Rows are points. A path goes straight from each point to the next, and from the last back to the first. The post is the endless flat space through its rows: a point in 2 columns, a line in 3, a plane in 4, and so on, so that a path can go around it. How many times does the path go around the post? Going back the other way cancels.

Post (2 x 3):
[[ 2.9  4.0 -1.2]
 [-1.7 -0.3  3.4]]
Path, 24 rows:
[[ 2.5  1.2  1.6]
 [ 2.3 -2.0  5.8]
 [ 0.3 -0.6  1.8]
 [ 0.4  2.9 -5.5]
 [-0.2  7.1 -3.2]
 [ 1.2  6.5  1.5]
 [ 2.7  4.1  5.6]
 [ 4.9  3.2 -1.1]
 [-0.6 -2.9 -1.2]
 [-2.5  0.9 -2.0]
 [-3.3  1.3  3.7]
 [-1.0  2.3  4.5]
 [ 3.1  0.2  4.3]
 [ 0.2 -0.8  2.8]
 [-1.4 -4.3  0.9]
 [-1.2  2.2 -3.5]
 [ 1.0  7.4 -1.5]
 [ 0.3  3.0  5.7]
 [ 4.1  0.7  4.8]
 [ 5.5  0.2 -1.2]
 [-1.6  0.1 -2.5]
 [-1.0  5.6 -2.0]
 [-1.9  1.6  3.5]
 [ 1.7  2.7  3.5]]
Times around: 4

Post:
[[ 0.0  6.0 -5.5  1.5  1.6  3.5]
 [-0.6  0.9  4.6 -2.2  1.4  3.9]
 [ 4.9 -0.7 -0.5 -7.2  2.3  1.2]
 [ 1.5 -1.5  2.7 -0.2  1.2 -3.6]
 [ 2.2  3.8  0.2 -1.0 -7.4 -1.6]]
Path:
[[ 4.5  6.7  0.9 -4.1 -1.6 -0.2]
 [-0.4  1.3 -0.1 -3.5 -2.7 -4.7]
 [ 0.7 -5.1  4.9 -5.8 -0.3 -2.2]
 [ 4.6  0.8 -6.7 -0.1 -0.9 -1.6]
 [ 3.1 -2.4 -4.3  0.7 -1.5 -1.2]
 [ 2.3  2.7 -4.3 -1.9 -3.6 -0.8]
 [ 3.2  4.0 -0.6 -8.8 -3.2  3.8]
 [ 2.1  5.1 -1.1 -3.6 -0.6  2.5]
 [-1.8  1.5 -1.1 -2.4  0.1  0.4]
 [-1.6  2.0 -6.1  1.8 -2.1  0.6]
 [ 3.3  0.9  0.0 -2.0 -0.5  1.3]
 [ 3.3  5.7 -2.3  4.6 -0.8 -3.4]
 [ 6.1  0.5  4.6 -4.3 -3.4  5.7]
 [-1.2  1.0  0.3  3.3 -1.6  3.5]
 [-0.8 -2.2  1.9 -1.6  5.5  1.3]
 [ 2.2 -3.3  1.1 -4.3 -3.7 -0.2]
 [ 4.4 -1.9  0.1  0.3  0.6  1.9]
 [ 4.3 -1.1  3.0 -2.0  2.3 -2.2]
 [ 5.0  1.0  3.2 -3.6  3.1  3.2]
 [ 4.6 -1.0  1.8 -1.8 -3.9 -2.1]
 [ 0.9  1.4  0.1 -3.6 -5.3  6.6]
 [-4.0  0.7  1.8  3.0 -1.2  2.7]
 [ 2.6 -2.6  0.9 -1.5  5.1  1.9]
 [ 3.6  1.5  0.2 -2.9  1.3  1.5]]
Times around: 1

Post:
[[-0.1  0.0 -3.9  5.0  5.7  6.1  2.1 -0.5  5.4 -1.4  6.0]
 [ 2.9 -5.4  2.0  3.5  4.0 -0.7 -5.2 -3.6  3.8 -3.1  0.3]
 [ 2.6 -3.8 -3.3  1.1 -1.0 -1.6 -4.3 -1.9  0.5 -2.2 -4.4]
 [ 0.3  0.5 -2.2  3.3  8.8  3.5  0.8  3.1  2.1 -3.2  5.3]
 [ 1.9 -2.8  0.8  2.7 -0.4  0.1 -2.2 -3.8  0.5 -6.1  0.6]
 [ 4.3 -2.1  2.5  1.9  5.4  4.0 -2.0 -3.0  2.3 -3.6 -0.8]
 [-1.6  0.7  3.1 -5.7 -3.3  0.7 -2.5 -2.4  2.8  1.1  3.7]
 [-1.5 -1.1  1.3 -2.2  0.5 -0.8  3.6 -0.5  3.1 -1.2  0.3]
 [-4.4  2.0  4.8  2.6 -1.3  2.1  4.5  3.2  1.2  2.9  3.0]
 [-3.2  2.9  2.5 -1.7  1.8  1.5  3.7 -2.7  0.0  5.9  6.5]]
Path:
[[-1.3 -1.0 -3.4  1.4  4.2  7.6 -1.3 -4.6  5.6  1.3  4.7]
 [-1.3 -1.7  3.4  4.3 -1.3 -0.2 -1.4 -1.8  0.1 -6.0  0.2]
 [ 1.7  0.9 -0.3  0.1  3.0 -1.9  1.3 -3.7  4.3 -0.1  1.2]
 [ 0.6  1.4  0.0  1.7  1.6 -0.3  3.1 -2.5 -1.4  1.8  2.4]
 [ 0.5  0.1 -1.3  3.2  5.1  2.7  2.7  2.7 -0.2  3.2  2.0]
 [ 1.5 -3.2 -1.0  3.5  7.0  2.3  5.0 -3.9  3.9  0.3  3.1]
 [ 3.5 -1.4 -2.6  3.7 -5.4  3.5  0.3 -3.3  5.2 -4.3  1.6]
 [ 0.0 -2.3  2.5  2.7 -0.3 -0.3 -1.8 -4.2  7.5  2.1  3.7]
 [ 2.1 -0.5  2.1  1.7  2.8  1.2 -7.2 -4.3  4.3 -3.4  1.0]
 [-4.1  2.4  0.0  4.1 -0.5  5.5  1.5 -2.1 -2.2 10.1 -1.4]
 [-1.7 -3.4  3.5 -4.1  4.6  1.0 -0.9 -0.3 -1.2 -2.6  1.9]
 [-2.0 -0.1 -0.6  2.0  4.2  4.3  2.4 -1.6  0.9 -0.6  2.7]
 [ 1.0 -1.1 -1.7 -1.8  5.1 -2.6 -4.5 -2.0  2.3 -6.4  1.7]
 [ 1.0  2.5 -0.9 -6.4 -1.0  0.7 -3.3 -2.1  6.0  2.4  3.8]
 [ 1.7  1.3  4.0  4.0  2.6  2.0  4.6  3.8 -1.1 -2.3 -0.1]
 [-0.3  0.5  2.3 -0.7  2.7  1.8  1.4  4.6  0.6 -2.2  1.8]
 [ 2.4  3.4 -2.3  1.5  2.1  1.0  1.1 -0.7  0.4  3.5  6.0]
 [ 0.2 -3.5  2.9  2.9  5.6 -3.4  1.4  0.7  6.1  1.9 -1.8]
 [-0.8 -0.5 -0.8  1.2  4.5  2.0  0.8 -1.8  5.5 -2.5  2.5]
 [ 1.0 -2.1  2.9 -2.6  6.7  4.3 -3.2 -5.5  2.1 -3.0  1.4]]
Times around: 0

Post, 17 rows:
[[-4.0  0.1 -6.2 -2.2  0.0  1.1 -0.8 -2.2  0.2  3.5 -4.4 -0.5 -1.8 -2.0
   1.8  2.6  0.4 -8.3]
 [ 1.5  2.9 -4.1 -2.1  1.1  0.2 -1.0 -0.5  5.2 -0.3 -1.2 -1.8  1.5 -2.7
  -0.6 -0.1 -4.0 -6.9]
 [-1.2  4.1 -0.5 11.7  2.9  1.3  2.2  2.0  0.0 -0.7 -0.8  4.2 -1.1  1.3
   4.1  1.8 -0.9  1.0]
 [-1.6 -1.1 -3.2  4.9  5.1  3.2 -2.0  1.8 -1.8  2.9  2.6  6.8  0.7 -0.4
   1.2  0.9 -2.5 -2.1]
 [ 0.9 -4.5  4.8  1.2 -2.0  0.8  6.2 -1.6  0.7 -1.6  0.0 -3.1  3.1 -2.0
   0.3  0.0 -5.7 -2.0]
 [ 1.8  3.0 -0.5  6.8  2.0  4.0  0.5  4.6 -5.3 -1.3  0.4  1.7  2.4  3.7
   3.6 -2.8  2.7  3.0]
 [ 1.4  4.5 -3.8  7.4  2.0 -0.1  3.4  3.5 -4.8  2.3  4.7  4.2  1.3 -1.8
   1.0  4.5  0.0  0.0]
 [-4.6  3.3 -3.4  5.5  1.5  2.2  1.5  0.2 -3.3  0.8  3.0  1.9  0.0 -0.3
   0.0 -1.4 -4.3  3.2]
 [ 0.2  1.1 -2.2 -3.6 -1.9 -0.6  1.5  1.4  1.3 -1.2 -3.0  4.9 -2.2 -1.5
   1.6  3.8 -3.1 -1.6]
 [ 1.3  3.6  0.8 -3.1  0.2  0.6 -4.1 -2.0  0.1  4.6 -5.1 -2.6  0.4 -2.6
  -0.8  3.9 -2.1 -1.3]
 [ 0.1 -3.6  4.1  2.5 -6.7 -6.6  2.3 -0.5  1.6 -0.5  0.8  0.1  2.6 -3.6
  -1.0 -3.5 -2.4 -3.1]
 [-4.7 -2.3  6.2 -1.5 -3.6 -2.2  3.8  2.7  2.8 -0.6  1.1 -3.0  5.7 -0.9
  -0.9 -0.2 -2.0 -4.2]
 [-1.5 -5.7  3.7  2.3 -0.7 -3.0  1.1  3.3  0.8 -3.2 -1.3 -5.0  6.7 -5.3
   2.0 -0.7 -2.7  0.6]
 [ 2.1  3.7 -4.0  4.7  5.5 -1.3  2.8  0.2  1.5  5.0  3.0  4.1  1.9  1.5
   5.4 -1.4 -0.5  4.1]
 [ 0.1 -2.6 -4.0  0.5 -0.7  1.7 -0.3 -0.1  3.6  1.8 -3.8 -1.3  1.0  1.3
  -4.3  2.1  0.3 -0.8]
 [-2.6 -2.3  4.6 -0.2 -6.9  0.2 -0.4 -4.4  1.3 -5.9  0.2 -0.5  9.8  1.2
   1.8  2.4  0.5  0.5]
 [-1.1  1.1 -1.6  0.4  6.1 -2.3  2.4 -2.2 -1.1 -2.0  1.3  0.0 -1.8  1.3
  -2.0  1.7 -0.9 -0.4]]
Path, 25 rows:
[[-1.0 -5.6  0.1  3.9 -2.8 -4.8  3.6  0.4 -3.5 -5.2 -3.5  0.5  4.3 -0.7
  -2.2  7.4  1.4 -3.4]
 [-0.8 -1.3 -1.3  2.8 -2.9  0.1  1.6  1.7 -0.2 -1.9 -2.0  2.4 -1.2  0.1
   0.3  2.8 -4.1 -2.7]
 [-1.1  0.0 -1.8 -1.5 -2.9 -1.0 -4.8 -2.9  2.3  5.9  1.4  4.8  0.1 -0.2
  -1.1  1.4 -3.9 -2.9]
 [ 2.9  0.0 -0.9  1.6  1.5 -0.1  7.2  2.6  2.6  2.4  2.8  0.0 -2.5 -2.5
   1.8 -3.8 -4.9 -1.8]
 [ 1.0 -1.4 -1.4  7.2 -0.9 -3.6  6.4  3.9  2.5  0.3  1.8  2.9 -1.3 -4.3
  -0.4 -0.2  2.8 -3.1]
 [-4.0 -1.9  2.9  5.6  0.7  2.0  3.1 -1.1 -4.1 -2.6  1.0 -2.0  4.5 -2.9
   0.8 -3.4 -3.0 -1.0]
 [-2.1  3.5 -3.1 -1.0  0.2 -2.2  3.9  3.1 -1.8  0.2  1.8  2.4  4.2  1.5
  -4.3  7.9  1.5 -0.8]
 [-1.7  1.9 -3.3 -0.4 -5.6 -2.0 -1.2  2.8 -4.5  3.3 -1.1  3.1  3.8  2.3
   4.2 -0.3  2.8  1.8]
 [ 0.6  1.3  7.0  6.3 -2.4  3.1  4.8  1.8 -2.9  0.2 -4.2 -0.5 -1.2  0.3
   6.4  6.9  0.3 -5.1]
 [-7.3  1.9 -4.0  0.4 -3.3  3.1 -0.9 -2.8 -3.8 -0.1  0.9  3.5 -2.2  0.9
  -1.2  0.5 -1.9  1.6]
 [ 2.0  0.7 -1.0  1.9 -6.2 -5.2  3.8 -0.2  1.1 -1.0 -1.9  1.0  1.4 -6.5
   5.0 -3.1 -1.9  0.1]
 [ 0.4  2.8  6.5  0.8 -2.8 -0.8  5.4  1.5 -2.7 -5.1 -2.3  0.0 -0.2  1.5
  -6.4  0.5 -2.1 -1.1]
 [-1.5  4.1  4.6  4.3  0.5  2.8 -2.1 -2.2 -2.5 -2.9 -0.5 -0.1  8.2  2.6
   3.7  2.9  1.1 -2.5]
 [-0.6 -0.2 -2.7  1.0 -3.7 -3.4 -1.9  1.7 -2.0  1.6  1.0 -0.1  3.1  1.3
   1.8 -3.3  1.1 -1.8]
 [-1.6  0.9  0.3  1.2  0.2 -1.5  2.0  2.3  2.4  1.4  0.8 -3.9  2.9 -2.7
   3.4  2.9 -1.6 -3.7]
 [ 5.5 -0.4  3.8  3.0  7.2  2.2  1.2  0.9  0.6 -1.2 -3.9 -5.2 -2.1 -0.2
   1.7 -1.0 -0.3  3.5]
 [-1.6  3.8 -3.1  7.1  3.8 -1.8  3.8  3.2  1.5 -4.5  0.5 -1.3  4.9 -1.1
   0.7  0.9  6.4  2.6]
 [ 1.0  0.0 -1.2  5.3  0.1  3.4 -0.7 -1.4 -0.1  2.3 -1.2  0.2  3.5 -0.1
  -4.5  0.3 -2.3  0.2]
 [-5.5  1.1  4.9  6.7  2.7  4.5 -4.3 -2.7 -2.0 -4.3 -5.1 -3.1  2.8 -2.1
  -3.5  6.7  1.0 -1.4]
 [-1.4 -2.2 -5.3  6.2  6.1  1.2  3.4 -6.0  1.5  2.6  0.6 -1.3  1.4 -1.1
   1.8  4.3  2.9  3.6]
 [-2.9  2.5 -8.2  6.4  2.2  1.0  4.3  1.5  2.5  2.2  2.3  2.9  2.7 -3.0
   2.4 -2.4 -2.0 -9.0]
 [-1.1 -3.8 -2.3  3.4  5.6 -1.6 -3.7  3.2 -1.9  2.4 -5.7 -0.4  1.1 -0.5
   2.0 -2.7  1.9  2.7]
 [ 2.5  1.0  0.5  5.7  2.3  2.7  5.6  5.7 -4.8 -2.8 -1.2 -3.9  8.2  0.2
   2.5 -2.5  1.5  3.9]
 [ 2.3  5.6  0.6  4.7  1.7 -3.5  3.4  0.6  3.2 -3.1  2.1  4.2 -0.3  1.2
   1.4 -1.4  0.3 -3.7]
 [ 5.1  2.0  1.1 -1.5  2.5  1.0 -0.7 -1.8  5.3  1.3 -3.6  2.1  5.6  4.8
  -2.7  2.4  2.8  2.1]]
Times around: 3
